Rows are points. A path goes straight from each point to the next, and from the last back to the first. The post is the endless flat space through its rows: a point in 2 columns, a line in 3, a plane in 4, and so on, so that a path can go around it. Count how often the path circles the post. Going back the other way cancels.

Post (2 x 3):
0:  22  25  -5
1:   7 -45 -21
Path (20 x 3):
0:   3  36  12
1:   9 -29   6
2:  28 -61 -26
3:  25 -15 -38
4:  43 -35 -27
5:  19  19  23
6:  46   6   1
7:  43   9 -21
8:  31  58  27
9: -27 -64 -13
10:   3  68 -19
11:  24 -70 -50
12:  64  29   5
13:  21 -16  35
14:  49   5 -14
15:  22  23 -25
16:  -4  93 -13
17: -16 -65 -14
18:  23  16  10
19:  -7  41   2
Times around: 0

Post (10 x 11):
0:  10 -54  -3   1  -6  12   7 -18  -3 -18 -52
1:  15  32  22 -27 -19 -62  10 -33 -41  68 -16
2:   6 -40 -24  12  30  16 -30  24 -18  -9 -28
3:  12 -15  20 -35  19   1 -12  -7  12  -1 -15
4:  -1   2   6  -2  22  25  -7 -16 -14 -46 -16
5: -12   6 -28 -27 -10  28  -3  10 -12 -33  -1
6: -28   2 -23 -11  -2 -21  74   8   7  -1  24
7: -30  -1 -36 -18  18 -31   4  -6  -4 -52   5
8:  -2  39  35   4 -45 -61  18 -17  10  68   1
9: -17 -56  26   2  -4   3 -22 -37 -11  32 -11
Path:
0:  10  29  62 -49 -16 -52  -8 -22  -7 -17 -61
1:  11 -33  27  40 -42  23 -47  16  18  19 -31
2:  27 -76 -11  25 -16  24  16   3 -26  69  -5
3:  57 -21  54  11  12  14  53 -86  12  19 -82
4: -56  42 -19 -15  -7  21 -20  21  60 -23  31
5: -11 -64  -9  45 -23  32 -10  -9  34  17 -26
6:  22   9 -35 -27  -2 -69  56  -1  10  34  27
7:  -3   1   7  19 -21 -30  34 -11  19  30 -14
8: -29 -16 -29 -38 -21 -67  10 -23  -9 -17 -41
9:  -1 -76 -23 -88 -43 -45 -11 -39 -55 -13 -82
10: -17  12 -17 -13  -7  54  54  61  -9  18 -22
11: -36  -6  19  13  62 -96   6 -76  48  -5  10
12:  17  46  53 -45  -5  14  34   9 -10  45 -31
13:  -4  -3   4 -14 -33  29  14  32  -4 -10 -23
14: -36  -6 -27 -19  21 -13   4  18 -36  32  67
15:  24 -42  -7  72  52 -20  22 -12 -14  36 -25
16:  -1 -55  11   0   2   4  50 -54 -21  18 -36
17: -16 -21 -41  32  32  34   9  78  -9  42 -12
18:  70 -27  -6 -70   6   6 -33 -66 -37  -2 -88
19:  29  44  40 -16 -24  48  49 -33  -7 -18   6
20:  68 -40   9   2  -2 -16   3 -77 -43  41 -68
21:  30  50  15 -28  27  11   4 -10 -23  77   1
22:  22 -27  35  20  33 -69 -58 -16 -21  44 -99
23:  22  14  62  -7  -1   5 -10  24 -18  20 -22
24: -31 -43   7 -49  27 -37  -9   0 -16 -11 -44
25:  13 -33 -50 -35  31 -22  33  64 -39   2   1
26: -58 -59 -52  32  20 -15  39 -13 -45 -27  29
Times around: 2

Post (17 x 18):
0: -61  -5  21 -16   9  -3 -18 -19  39  -4 -22  29 -84  -8  15  20 -31  13
1: -17  26  26 -23  13 -12 -21  -1  22 -26  43  17 -21   8 -19  38  69 -18
2:   2  -2  22 -35  -9  20  25 -34 -40  17 -11  29  47   3  -1   5 -39  68
3:   8  43  20  19  45 -12 -29  16  14  21  -2  14 -22 -21 -22   9 -32  36
4:  18 -63  31 -32 -18 -11 -61  32  48 -17 -34  11   1 -23  22  35  23 -58
5: -35 -51  -6  42  16 -39  -2   6 -17  22  55  32   2  46 -20  -3 -21  16
6: -17 -39  26   5  57  42   6 -39 -42 -17 -33 -33 -39  -9  20  41  -6  44
7:  21  17 -33 -34 -29  27  12  37 -47 -10  20  25 -17  12 -16  -6 -15 -17
8: -27 -21 -20 -35 -33   7  -5 -18   7  57  -1  54 -28  11 -12  78   1  14
9:  -8  27  -3  -4 -26  27 -25  -9 -20 -18   1   6  -6 -61  13   0 -51 -31
10: -18  -2 -15 -16  47   9  43 -43   5  14 -11 -40   3 -10  24  21  -9  34
11: -16 -68 -22 -25 -50  14 -29 -23   3   7 -62  13  14 -47  13  -4  17   8
12:  33  -9  43 -16  -5  16 -12  14  -5  27 -31   6  -1 -35  -5  -6  13 -45
13: -13 -38  30  -6  26  52  19  15 -29  32 -10 -43  11   3   6   8  29  29
14: -16  18   2 -16 -57 -30 -34 -20 -45   1  -9  -9 -33  20   1  29 -16  -8
15:  10  50 -49  28 -34  70  54 -46   4 -36  10 -12   6  10  -3  15  10 -11
16:  61 -16  -5  -5 -13  35  -8 -40  -2  64  39   6  11   9 -13  -9   2   0
Path (24 x 18):
0:  -43  -25  -11   12   18   39   -1   -2    2  -29   33  -55   10   26   17  -96   48  -12
1:   21  -19    9  -45  -41   40    8  -67  -10  113   58   52   26   -8  -33  -30  -43  -19
2:  -42  -32   62   12    6   46   30   15   13   -3   -4  -19  -53   10   -8  -25   28   25
3:   85   45   60  -72   46   18  -40  -16    8  -24   37   33  -19  -42   18   75   41  -21
4:  -29   -7  -16  -63   16  -70   -3   -2  -24   56  -18   33   59   11   27   17  -48   22
5:  -34  -16  -59  -50  -43  -30    0   22   -4   19  -10   18   46   23   -1  -62  -45   12
6:   -7    1   60   11    6   21  -62  -36   58  -81  -32   62  -41   19  -26   69    6   44
7:   21  -19   -4 -109    0   73   30   20  -30   21  -46   -4  -30  -55   35   70  -13   -6
8:   16   18    3    2    7   45  -12  -14   10  -11  -36   50  -29  -67   -1   50   16  -42
9:   -4   26    2    9  -12   56  -35   13    2  -27  -33   83  -30   33  -31   61  -24   10
10:    6  -11    1  -26   -6   11   -2   12    4   41  -20   -6  -56   25  -24   29   12    1
11:   32   -3   38  -24  -14   40   13  -57  -51  -26   19   -8  -36   23   10   -2   -2   -1
12:  -39  -50  -13   35  -15   59   28   -2   45   19   19   35   21   -3   46   -4  -80   30
13:   -6   -2  -47  -40   -3   45    2   -9   21    7    3   61   18    6   -4   96   14   -1
14:   66  -68  -22  -11   22   67    5  -31  -32  -49   64   28   11    7  -42  -93    2    7
15:   18  -47   14    9 -101   72   32  -46  -69  -12  -71   28    1    4    3   -2  -73   25
16:   56  -16  -15   -6   71   -8   12   -7   -6   29   11  -57   -5  -11   14  -17   35    9
17:  -24  -22  -22   27  -27   11  -69  -15  -53   25   19  -40  -10   26   47   35  -68  -31
18:   45  -60   80  -68  -17   81  -35   -1  -24   22  -38   32   14  -36   -8  -68   17  -59
19:  -29  -14   67  -15   29  -29  -31  -80    4   16   36   18  -27   31   -4   35    4  -14
20:    2  -25    6  -45   62   41   25  -87  -14   33   16  -14  -42  -34    7   56  -43   39
21:   15 -108  -11  -13   49  -59   -1   20    3  -14   -8  -68    5   29   26   27   17   39
22:   40  -20   33    7    8   -5  -12   18    8    7  -32   13  -59   52  -12   69   13    2
23:   15   54   13  -22   68    6   22    9  -50    2   36   11    1  -34  -13    2   24   24
Times around: 5
